Rows are points. The points of each table are mixes of a few directions, plus a little noise. Count the directions of each table, and those that both share. Where both have some left over, give the other angles between the two spaces (their principal angles), to ten degrees, smallest first.
In the rows, 128 means zero.

First:
[[131 139 110]
 [145 126 139]
 [157 145 111]
 [130 127 131]
 [158 151 102]
 [ 81  73 201]
 [ 94 134 100]]
Second (4 x 3):
[[ 78 123 128]
 [ 99 125 128]
 [133 152 132]
 [202 113 124]]
Directions: first 2, second 2, shared 1; angles 70

First, 8 rows:
[[120 151 127 148 163 138]
 [200 100 143 130  90  81]
 [184  96 140 120  84  89]
 [125 142 128 141 150 131]
 [150 111 132 120 103 112]
 [ 78 127 116 105 121 158]
 [ 49 146 111 112 149 177]
 [119 152 127 147 163 138]]
Second:
[[132 132  99 162 134 145]
 [ 85 192 144 161 140  91]
 [133 152 127 151 141 102]
 [120 107 136  77 137 140]
 [171  81  80 141 130 174]
 [ 98 144 109 165 120 155]
 [135 100 166  82  99 122]
 [150 115 164  85 123  95]]
Directions: first 2, second 4, shared 1; angles 30

First:
[[132 129 133 131 126 128 127 130 128 130 133]
 [ 93 109 167 118 102 100 149 137 163  82 150]
 [103 119  76 113 156 140 134 102 116 124  67]
 [144 166 147 111 123 112 102 149 122 130 159]
 [139 123 133 141 125 134 131 129 128 137 135]
 [129 102  76 148 154 162 143  98 109 153  74]
 [138 183 109  89 149 116  86 139 103 136 122]
 [ 81 157 139  66 126  82 113 142 145  72 127]
 [180 138  89 160 153 171 113 116  88 193 109]
 [168  73 169 208  95 160 166 127 143 162 171]
 [102 111 172 123  99 102 146 140 162  88 159]]
Second (9 x 11):
[[130 116 145 163 105  69 103 143 120 104 143]
 [147  97  71  42 135 224 178  94 115 135 163]
 [119 110 123 151 134 144 145 116 135 138 103]
 [126 114 150 169 107  77 112 140 129 110 135]
 [146 181 116  76 135 106  80 147  98 121 153]
 [114 149 126 125 160 177 150 118 148 161  84]
 [135 132 135 133 113  90 105 141 118 110 146]
 [130  95  93 124 132 155 147 108 114 131 121]
 [101 158 196 170 130 113 132 149 181 141 108]]
Directions: first 3, second 4, shared 2; angles 90

First (11 x 18):
[[127 116 131 135 125 124 132 143 126 146 139 115 139 128 125 103 152  95]
 [163 133 108  98 176 145 147 151 128 178 124 122 143 111 109  68 183  63]
 [138  86 119 127 146 118 121 115  84  93 160 134  98 129 156 158  68 189]
 [136 112 164  72 114  74 129  96 132  61 138 225  78 136  95 131 148 165]
 [127 134 146 134 127 127 106 124 153 154 108 106 176 147 119  92 159  96]
 [ 91  97 172 177  70  89 126 137 144 126 161 113 139 162 142 123 142 105]
 [114 190 130 158 110 145 155 139 195 172 104 105 153 137 131 137 157  82]
 [119 139 100 142 135 174  86 129  99 141  86  75 169 111 129 128  95 145]
 [125 167 131 130 123 124 142 100 167 104 118 155 107 140 143 187  93 176]
 [128 130  88 116 129 151 167 166  85 125 145 141  73  80 118 138 129 116]
 [138 103 119 120 151 135  98 110  95 110 125 118 135 128 142 140  82 176]]
Second (11 x 18):
[[119 109 156 139 116 100 118 122 148 125 120 138 163 149 119 106 155  85]
 [127 180  66 124 155 132 181 100 173  94 108 220 116 107 115 190 122 103]
 [148 102 170 113 148 102 151 153 127  87  55 164 139 111 132 154  92  51]
 [132 131 144 119 120 130 129 139 121 128 123 118 112 124 130 130 122 140]
 [126 129 108 132 122 157 105 128  97 162 174  73 113 130 138 108 128 194]
 [130 126 133 126 127 129 127 132 124 128 126 123 124 126 130 128 124 131]
 [134  98 151 127 122 140  97 148  86 151 143  62 123 131 142  97 116 161]
 [112 149 140 130  96 121 122 118 153 142 152 127 120 145 115 112 167 150]
 [119 111 179 127  84 128  86 145 106 166 163  53 117 151 130  74 156 178]
 [124  91 127 147 139 119 104 122 118 135 135 112 174 143 133 100 134  99]
 [137 182  36 122 179 151 189 102 153  91 108 217 108  90 124 209  93 117]]
Directions: first 6, second 4, shared 2; angles 70, 80

First, 10 rows:
[[134 123 110 107 108 134 153  99 144 118 134 138 135 122 134 113 111 172
  131 147 124 139 101 132 184 129 123 124 140 151 150 121]
 [129 127 125 125 124 129 132 123 131 126 129 130 129 127 129 125 125 136
  129 132 127 130 123 129 138 128 127 127 130 132 132 126]
 [122 134 147 149 149 122 102 158 112 139 122 118 120 134 122 143 145  82
  124 108 132 117 156 123  70 127 133 132 116 104 105 136]
 [136 120 101  99  99 137 164  86 151 113 136 142 139 119 137 107 104 193
  134 156 123 143  89 134 210 129 121 122 146 162 161 117]
 [133 123 111 110 110 134 150 102 142 119 133 136 135 122 134 115 113 168
  131 145 125 137 104 132 179 129 124 124 139 149 148 121]
 [125 131 136 137 137 125 117 141 121 132 125 124 124 131 125 135 136 109
  127 120 130 124 140 126 103 127 130 130 123 118 118 131]
 [118 139 162 166 165 117  82 182  98 147 117 111 114 140 116 155 159  45
  121  92 135 108 178 120  23 127 136 136 105  84  86 142]
 [136 121 104 101 101 136 162  89 150 114 135 141 138 119 136 109 105 188
  133 154 123 142  92 134 203 129 122 123 144 160 158 118]
 [128 128 126 126 126 128 130 125 129 127 128 129 129 127 128 127 126 132
  129 130 128 129 126 129 133 128 128 128 129 130 129 128]
 [119 137 157 161 161 118  87 175 102 145 118 112 116 138 118 152 155  56
  122  97 134 111 172 121  37 126 136 134 108  90  91 141]]
Second:
[[127 111 125 128 130 117 135 139 116 124 118  88 162 126 118 145 135 137
  132 148 135 121 133 112 141 121 120 137 135 141 108 136]
 [135 108 129 132 124 110 145 136 110 122 116  83 185 126 109 151 144 145
  131 156 151 122 144 110 148 115 115 141 148 149 111 139]
 [121 138 125 126 130 140 115 126 142 133 136 152  88 131 142 115 115 117
  126 112 109 128 114 136 116 139 135 120 112 114 132 122]
 [126 148 130 127 127 146 114 119 146 133 140 174  76 131 143 105 115 114
  123 101 110 135 116 147 111 141 139 116 112 108 149 116]
 [116 105 118 123 135 116 129 149 118 125 116  81 151 125 125 144 123 135
  132 146 119 114 118 103 140 125 123 131 123 137  92 137]
 [130 183 136 128 128 167 102  96 168 140 159 249  13 136 161  75 106  98
  116  65  99 149 111 180  85 155 154 104 101  83 189 101]
 [132 112 127 129 126 112 141 135 113 123 119  91 174 126 115 147 140 140
  130 149 144 124 140 112 143 116 119 136 143 144 114 137]
 [147 150 142 137 117 132 137 104 133 129 138 171 127 132 122 118 141 126
  122 116 150 146 151 152 120 122 132 128 147 127 168 121]
 [119  96 118 121 133 111 135 151 109 123 111  61 176 124 118 155 131 141
  134 157 131 111 125  96 149 120 117 138 131 145  86 142]]
Directions: first 1, second 2, shared 0; angles 80

First:
[[165 158 162 113 132  92 130 129 131 127 149 143 123 120 109 119  82 121
  124 133 147  81  87 110 132  64 163 134 150 153 135 151]
 [175  90  97  89 144 221 140 158 134  66 123 138 171 122 134 168 193 190
   62 116 162 164 176 136 113 155 127 120  45 127 108 123]
 [ 71 133 114 164 137  92  94 103 101 183 119  97 128 120 122 118 141  98
  187 121 102 133 120 136 138 168 132 140 187 144 132 126]
 [218 122 159  82 144 227 149 141 120  29 105 151 191 130 145 176 164 199
   54 106 158 145 144 116 123 107 131 129  14 147 110 120]
 [119 126 139 122 144 152  98 117 122 143 130 119 115 117 121 129 143 126
  134 117 124 142 138 127 143 136 138 143 150 156 125 126]
 [143 127 163 109 119 142 125 124 146 124 135 142  99 129 124 123 111 117
  113 127 122 124 128 120 141  96 127 136 125 133 130 130]
 [ 59  89  72 158  97  78 127 132 146 198 142 140 124 131 113 109 156  61
  155 134  93 114 135 143 121 174  95 120 184 107 131 156]
 [126 142  84 141 138  85 143 148 120 125 135 110 133 126 124 122 117 154
  140 143 157 119 121 135 107 138 145 108 134 107 128 125]
 [ 75 146 130 180  98  51 146 103 119 163 109 126 131 149 146 104  92  74
  187 139  80 108  92 131 127 140  98 118 162  95 143 126]
 [128 143 153 122 128 138 125 124 145 123 137 117  57 134 140 114  85 139
  121 143 133 154 143 127 137 104 127 128 127 108 137  99]]
Second:
[[146 154 103 130 159 138 119 111 131 133 128 138 107 139 123 119 155 125
  136 133 127 115 130 149 176 122 113 142 108 122 112 136]
 [180 196 174 126 136 117 136 156 134  93  98 144  99 194 193 138  69 117
  149 137 134 112 123 146 148  82  90 134  56  89 155 108]
 [ 67  46  96 129 103 133 125 110 121 159 157 106 168  57  67 123 170 140
  103 117 123 151 132  99  82 177 174 114 210 170 110 143]
 [152 162 110 129 159 136 120 115 132 129 125 140 104 147 132 120 147 124
  139 134 128 113 129 151 178 116 109 142  99 118 116 133]
 [106  95 198 123  62 103 151 174 122 105 117 112 164 126 161 152  48 131
  117 120 132 151 123  87  29 126 148 100 148 127 172 103]
 [ 88  75  89 130 124 138 121 105 124 156 152 116 150  76  76 119 177 136
  112 121 123 140 132 115 116 164 157 124 184 159 105 145]
 [157 165 182 125 113 112 140 161 130  97 104 134 119 173 183 142  63 122
  139 131 133 124 123 128 111  96 108 124  85 101 161 106]
 [ 93  85  54 132 153 150 110  82 126 170 159 122 136  71  56 108 218 136
  116 125 121 131 135 132 159 169 151 136 180 162  83 157]
 [163 173 168 126 127 117 136 152 131 101 106 138 111 175 178 138  78 121
  141 133 132 119 124 136 132  95 103 130  79 100 152 111]
 [128 129 105 129 144 136 121 113 129 138 134 130 122 121 113 121 155 128
  129 129 126 124 130 137 151 133 127 135 131 132 114 136]]
Directions: first 6, second 2, shared 0; angles 30, 80

First:
[[ 90 135 135  77  95 125 145 162 119 116  93 120 142  82 127 114 127 128
  175 130 102 135 163  72 118 135  76 117 107 140 153 123]
 [151  85 126 187  99 155 165 108 114 114 104  80 146  80  76 139 141 101
  120 106  95 165 115 133 121 127 141 177 160 112 146 133]
 [171 121  93 115  85 114 167 138 107 108  84 121 214  71 100 111 109 105
  125 145  86 155 109  74 125 104 185 155 104 125 202 161]
 [152 154 141 105 146 103  98 142 132 158 156 149 154 155 161 113 106 119
  114 142 154 104 107 116 149 130 161 106 101 133 124 157]
 [ 80 159 146 101 173 129  74 149 146 132 161 157  75 178 174 137 152 156
  154 134 162  89 149 166 120 148  64  84 132 145  63 100]
 [158 120 184 150 126 139  99 161 118 166 148  89 197  91 124 122 129  64
  144 109 125 120  88 117 157 170 124 141 131 131 116 177]
 [ 90 106 161 114 120 143 153 135 122 147 122 117 154  75 127 135 128 101
  169 108 112 115 121 121 163 175  82 125 115 144 141 130]
 [115 113 129 151  96 136 159  97 132 124 113  98  46 144  97 128 117 155
  102 109 128 165 173 110 103  98 120 144 149 100 128  99]
 [156 147 104 148 154 118  99 110 140 121 149 148  88 192 138 130 131 156
   85 142 155 128 128 159 108  94 168 125 143 115 101 119]
 [137 169  91  93 170 105  79 150 136 105 143 186 146 173 171 125 142 154
  130 169 147  97 117 154 114 113 145  96 114 147 110 126]
 [106  99 100 168 144 141 169  57 140 118 132 145  47 164 115 155 129 166
   89 116 140 134 136 187 130 112 145 137 149 116 123  82]]
Second (10 x 32):
[[184 109 155 187 123 154  97 162 112 129 131  73 212  79  97 131 160  62
  139 113 104 143  81 138 127 154 137 171 164 124 113 175]
 [173 127 188 173 125 138  83 154 124 170 159  72 152 128 117 119 129  77
  116 104 141 135 104 118 137 147 134 148 153 113  92 172]
 [ 78 120 116 136 168 135 140  75 148 130 153 166  34 184 148 155 133 176
  111 122 160 105 144 195 137 132 109 106 137 131  97  75]
 [151 158 186 131 108 118  74 165 133 166 153  79  89 164 130 102 113 117
  114 115 155 143 158  74 107 116 113 123 139 102  85 152]
 [120 141 106  89 107 113 143 140 124 110 102 140 135 117 130 114 118 145
  139 144 114 137 151  89 112 107 127 120 107 131 156 124]
 [111 134  72  86 125 115 157 125 124  88  95 171 150 113 135 128 129 156
  143 156 106 125 136 123 117 110 137 117 104 146 169 111]
 [133 171 124  84 124  98  97 152 135 131 134 145 102 173 154 104 110 155
  119 151 149 126 159  87 105  96 134 100 107 123 120 131]
 [120 100 104 175 190 151 132  81 137 120 156 166 126 145 138 170 157 131
  117 125 140  96  78 239 158 157 143 131 150 145 105 104]
 [140 128 144 101  98 111 153 136 119 155 117 120 169  98 127 107  91 106
  129 126 119 133 122  71 152 130 149 126  93 127 171 158]
 [ 70  91  84 118 114 147 205  90 123  85  82 147 109  81 106 150 140 156
  154 125  91 139 148 147 127 131  98 137 126 141 171  79]]
Directions: first 6, second 5, shared 5

First:
[[133 143 149  74 143 147 122  68 129 161 133 108  99 160 100 110 190 138
  184  87 167 148  64 158 118  73  98 153 111  84 172  81]
 [121 176 146  57 175 180 109  34 170 168 125 103 122 170  44  95 201 146
  182  73 177 151  23 164  98  55  97 151 119  75 181  51]
 [125 128 123 139 128 127 129 139 132 121 126 133 137 122 130 130 115 126
  115 137 120 124 140 122 129 139 134 123 131 137 118 136]
 [131 111 120 154 112 110 135 162 113 113 128 137 132 113 158 140 102 122
  107 149 110 119 166 115 139 155 140 119 131 147 109 155]
 [123 116 112 171 117 113 132 174 130 104 123 144 151 104 149 141  80 121
   84 160  98 114 176 105 135 170 151 109 140 162  95 164]
 [118 150 125 120 151 150 118 107 159 131 122 126 147 132  91 118 132 133
  123 121 134 129 102 131 115 118 128 127 134 124 132 109]
 [136  89 118 172  90  87 143 191  87 104 133 143 122 102 195 152  85 115
   99 163  98 115 201 107 151 175 144 114 131 160  95 181]
 [135 110 128 138 110 109 134 148 104 124 133 130 116 121 160 136 121 125
  127 137 121 126 153 123 138 140 130 127 124 135 121 145]]
Second (8 x 32):
[[109 176 176  73 133 114 131 122 123 148 118  87  92 172 146 150  70 115
  143 176 123 153 134 123 125 171 118 150  94 128 148  95]
 [160 118  92 137 177 130 129 113 154 176 119 135 162 118 151 131 150 125
  119 133 129  99 144 156 132 146 141 104 158 149  73 119]
 [149 125 118 160 177 114 139  98 128 148 121 114 123 120 154 103 109 123
  136 126 107 151 153 143 136 138 148 115 133  99 116  76]
 [158 101  80 175 170 131 150 122 157 141 114 161 168  95 149 111 170 138
  133 121 122 120 155 160 143 103 160  93 161 115  75 110]
 [125 148 132 107 140 130 151 136 156 137 113 127 131 136 151 147 127 130
  147 168 129 138 145 146 138 125 146 121 121 122 107 102]
 [100 135 159 107  74 133 116 150 107  92 141 124 104 140 100 137 118 131
  125 122 139 136 101  97 119 118 104 150 107 130 174 161]
 [105 150 152  94  99 135 152 157 147  99 118 136 118 139 132 152 127 137
  154 170 137 145 128 133 135 104 136 133 107 118 136 122]
 [120  69 119 172  60 137  56 125  51  84 182 141 127 107  44  96 156 125
   67   7 141  87  63  66  92 121  72 154 147 160 196 241]]
Directions: first 2, second 4, shared 0; angles 70, 90
